Each row of a before or after table is a point. The points were changed in one or more steps. Then noise was added and the rows were shuffled. The steps act on columns, c1 being the first. Name the steps. A step turns or swaps two columns, mirrors them in a line or flattens them onto one, adds a multiple of one to another, or multiplies or shifts one. Angles are multiples of 10 degrees, from the lower column toward the higher: turns from -170 to 170, lines from 10 to 170 but not 90. Use the fewest steps. Two steps may share a column if one is a turn and the other turns, adds or multiplies; they go together, in the order done. Otherwise the lowest column goes first.

Before, 12 rows:
[[  6  42 -84]
 [-57 -58   8]
 [-32   1  -3]
 [-23 -47   6]
 [-80  56 -15]
 [  8 -40  14]
 [-20  25  24]
 [-36  27 -10]
 [  8  38   1]
 [ -9  58   4]
 [-10  14  27]
 [-31  49  24]]
After (12 x 3):
[[ -29  -10   37]
 [ -28  -59   -9]
 [ -78   -4  -26]
 [  -9   -5    6]
 [ -20  -36   30]
 [ -50 -114    6]
 [  12  -24   -6]
 [ -33  -30  -12]
 [   0  -18 -113]
 [ -32 -103   13]
 [  16  -99   16]
 [  -7  -48   33]]
Steps: shift c2 by -60; multiply c3 by 1.3

Before:
[[  37   30  -37  -52   40  -20]
 [  38   49   45  -24   34   13]
 [  -3   23   38  -18    5   50]
 [ -39  -37  -37   34  -39  -33]
 [ -10   12  -58   68  -33  -60]
 [ -32   31  -45   10   21   -6]
 [  16  -14  -13   17   11   71]
 [  51   -3   67   27   49  -32]
 [ -31  -20  -87   43 -107  -20]
 [ -25  -40   -6   28   -7  -48]]
After:
[[ 17 -49  14 -14  -9  41]
 [ -9 -20  87 -36  71  21]
 [-12  14 -53  15 -13 -52]
 [-13 -60  57 -30  -6 -11]
 [-14  70   9  -4 -19  15]
 [ 17  49 -35   4   7 -26]
 [-11 -30 -72   2 -57   5]
 [-38 -22  29  27  -9 -31]
 [ 11 -33  45 -19  18  38]
 [  6  -7  53   0 -24 -29]]
Steps: multiply c1 by 0.7; turn c1 and c3 by -160 degrees; turn c2 and c6 by -90 degrees; turn c4 and c5 by -150 degrees; multiply c4 by 0.4

Before (8 x 9):
[[  3 -19 -31 -10 -10 -55 -24  10  35]
 [-14   2  12  15  -1  13  16  22 -11]
 [ 16  29 121  -5  -5  -1   6 -17  -2]
 [ 13  -2 -17  17 -16   5  19 -17  -2]
 [  2 -24  24  17  11 -14 -10 -16  12]
 [-13  -3 -12   5  -2 -30  -6 -12 -18]
 [ 26 -13 -11  -4  -7  -3 -28   8 -15]
 [ -7  41  22 -26  20  16 -34  -7  17]]
After (8 x 9):
[[  27   12   14   16  -21   12   16  -20   26]
 [  71  -32 -105   -4    1   10    7    6    8]
 [  14   12  -21   19   16  -16  -10   26  -36]
 [ -44   13  -31   -2  -23   -8  -27   -3   39]
 [   9  -11   26    6  -33  -25   -6   12   46]
 [ -29   -4  -10   16    9    6   22   16   17]
 [ -30    1   15  -11   75  -59  -23   -5  -75]
 [  26  -32   -3  -28   17   29  -34   -9  -51]]
Steps: multiply c1 by 2; turn c1 and c3 by -130 degrees; turn c2 and c8 by -160 degrees; turn c2 and c6 by -20 degrees; multiply c9 by 3; turn c5 and c9 by -140 degrees

Before:
[[ 65 -50 -40  32 -35  15 -27 -16  35 -22  17 -35]
 [ 20  -1  -1 -57  -5  -8  -5  -6 -31  45 -47  25]
 [ 23 -71 -27  56  18   8 -41  21 -28 -61  19 -44]
 [ -9   9  35 -49  18 -60  13 -34 -17  51 -17   5]
 [ 23  -7  -1  11   7  12 -46  -7  52   9 -31  -1]
 [ 49  40 -35  38 -42  25 -70  10  18 -17  56 -38]
 [ 35  71 -74   9  12 -24 -54 -22  20  36   4 -51]
 [ 40   1  16 -55  49 -11   5 -26  -3  60  -7  43]]
After (8 x 12):
[[ -19   -3  -32  -57  -42   -6   -5    6   35  -11  -19   27]
 [ -47   28   81   31   32   15  -26   45   -3   44    7  -63]
 [  -4  -28  -71  -49  -54  -60   12   20   11  -13   -7   34]
 [ -33  -24   77   38   32   25  -70  -34   12   35   22  -14]
 [ -43  -17  -39  -56  -74  -11    5   19  -18  -19   -3   59]
 [ -21    1   16   12  -12   10  -47   11  -38   38  -13   -2]
 [  -8  -67   87   11  -37  -24  -53  -29  -13   16    1   17]
 [ -14   67   72   55   52    9  -41   31  -11  -46    8 -112]]
Steps: turn c1 and c3 by 160 degrees; add 0.7 times c4 to c3; turn c2 and c8 by -140 degrees; add -1 times c2 to c12; turn c5 and c10 by 110 degrees; turn c9 and c10 by 130 degrees; multiply c11 by 0.4

Before (13 x 20):
[[ -7 -10  37   8  15 -21  -7  -3   5   6  12   1 -30  34  17 -35  -4  58
  -17  13]
 [ -7  -3  20   1   0  17 -15 -27   1  28  16  -5  -8  21  27  12 -14  26
   11  25]
 [ -2   7  43  17 -48  23 -48  21  32 -65  46  40  20  23   1 -17 -48  19
   21  -8]
 [ -2 -20 -59  -1 -23  -8  41 -18   5  15  -3   0 -14  30   7  23 -13  -4
  -25   7]
 [-32 -39   5  -4  23 -33   3   7 -22  34   0  20 -62  22  34   1  16   6
   22   3]
 [ 17 -10 -42  -9 -54 -19  31  12   3  42  28  -8  14  25 -14  -8  -3 -22
   13  21]
 [ -8   9  14  -9   8 -19 -11   6 -19  10   3   1   6  12  18  26   9  48
  -15 -24]
 [-10  -6   8  23  11 -34 -41  13  12   4  45  -5 -25  14  27   6 -16  18
  -11  24]
 [ -5  -3  62  21 -27  24 -70  17  45 -47  31  12   2  43 -38  -3 -10   1
    3   1]
 [ 33 -56 -61 -27 -25   4  14 -14  24  41 -16   7  19 -24   6   1   4  -5
  -22 -16]
 [ 47 -49 -41 -34 -14  -9  52 -23 -12  19  38  14 -17  -3 -16  20   5 -23
    0  -6]
 [-18 -19  18  17  25 -23  17  28  -8  30  -5  -7 -21   7   6  20 -30  42
    2  35]
 [ 38 -20  -5   2 -13 -12  29  -1  33  26   5 -10  -1  25  26  19 -12  -1
    5 -23]]
After:
[[-26  32  16  52  24  43  -2 -23  -9  30  -5  -8 -22 -36   5  20  10  41
   -1  -7]
 [ -6  10   0   1  -1   7 -26 -75   3  28  18  -5  -6 -22  26  10  12  25
   12 -29]
 [ 17   9   2 -90 -53  27  52 -38   3  41  29  -5  16 -37 -15 -11  -5 -22
   15   3]
 [ -1  25  -4 -37 -24  10  72 -68   6  15  -3   2 -14   8   7  23  -2  -3
  -26   3]
 [  3   9 -15 -19 -27 -13 -93 -34  43 -46  30  14   2 114 -38  -1   4   2
    4  -5]
 [-33  17  -5  30  22  22  -2 -43 -20  34   3  19 -64 -29  35   3 -36   6
   24  15]
 [ 39  34  29 -55 -14   1  66 -72 -10  20  40  12 -17 -31 -17  23 -36 -24
    1   9]
 [  1  13 -29  38  12  41 -33 -36  12   3  44  -4 -24   7  28   8  10  19
  -13  12]
 [ 30  23  29 -18 -13  -8  23 -49  31  27   4  -9  -2 -14  29  20  -3  -1
    6  33]
 [ 39  41 -16 -65 -26 -17  57 -64  23  40 -14   7  18 -85   4   4 -39  -7
  -22  16]
 [  0  26 -10 -54 -47 -21 -65 -26  33 -66  47  39  20 121  -1 -19  40  18
   19  -1]
 [-11  10  14  29  16  20 -30 -52   6   5  10  -1 -28  29  16 -35  -2  59
  -16   8]
 [-10 -12  -1   3  10  -7 -18 -46 -16  10   1   0   7  -2  14  28   1  47
  -17  26]]
Steps: turn c3 and c7 by -50 degrees; turn c1 and c3 by 20 degrees; turn c2 and c17 by 140 degrees; add 1.5 times c5 to c4; turn c6 and c20 by -130 degrees; add 0.3 times c9 to c20; shift c8 by -50; add -1.5 times c10 to c14
